Every row gives one point. A path goes straight from each point to the next, and from the last back to the first. The post is the endless flat space through its rows: a point in 2 columns, a line in 3, a plane in 4, and so on, so that a path can go around it. Count how often the path circles the post. Going back the other way cancels.
In the rows, 128 means zero.

Post, 2 rows:
0: 120 100 122
1:  97 173 130
Path:
0:  38 176 128
1:  46 162 102
2: 101 108 140
3: 156  94 151
4: 131 133 159
5:  99  78 157
6:  69 227 160
7: 141 167 160
8: 113 181 127
9: 115 138  90
10: 140 110 133
11: 128 133 170
12:  93  86 132
13:  68 156 103
14: 138 158  93
15: 131 224 148
16: 101 133 144
17:  77  36 113
18: 103  67  82
19: 181 101 107
20: 145 105 131
21: 112 111 146
Times around: 2

Post:
0: 109 137 160 125 127 140 156 124 139
1:  77  97  42 197 193 138 123 161  61
2: 134 150 134 136 146 106 129 132 153
3: 179 118 153 125  64 130  86 112 144
4: 138 142 111 155 143 150 110 105 155
5: 142 111 164 125 119 114 162  91 174
6: 133 157 140 111 110 117 131  97 130
7: 138 154 140 162  88 120 137 120 189
Path:
0: 145 152 175 109 142  78 143  87 133
1: 138 138 138 153 118 143  98 113 109
2: 153 147  66 117 185  88 122 121  59
3: 132 146 176 108  93  83 193 130 186
4: 117 170  84 157 143 115 111 146 147
5: 148 206 120 162 110 151 122  96 216
6:  83 191 169 166 115 106 191 174 180
7:  78 183 164 123 123 111 176 102 125
8: 155  91 140 134 123 147  83 103 153
9: 113  61 172 110 137 147 156  74 102
10: 152 158 112 167  93  97 115 109 160
11: 170 132 131 115 153 143  97 128 127
12: 140 191 127  91 129  72 124 136 142
13: 145 117 113 145 134  97 116 111 196
14: 157 151  76 178 141 110  70 116 162
15:  89 213  54 187 128 131 125 148 174
16: 153 148 120 154 129 129 158 132 203
17: 148 171  87 143 112 160  98 105 178
18: 182 173  91 130 173 124   7 131 184
19:  89  66 208 163  42 123 155 193 117
20: 102 125  89 129  91 112 107 135  97
21: 104 134  89 163 160  95 134 167 129
22: 138  79 128 160 177 151 100 121 161
23: 142  77 130 146 164 125 115 101 134
24: 152  78 104 141 151 139  90 118 164
25: 114 140 130  87  88 138 166 103 136
26: 143 145  74 186 153 107 132 108 155
Times around: 0
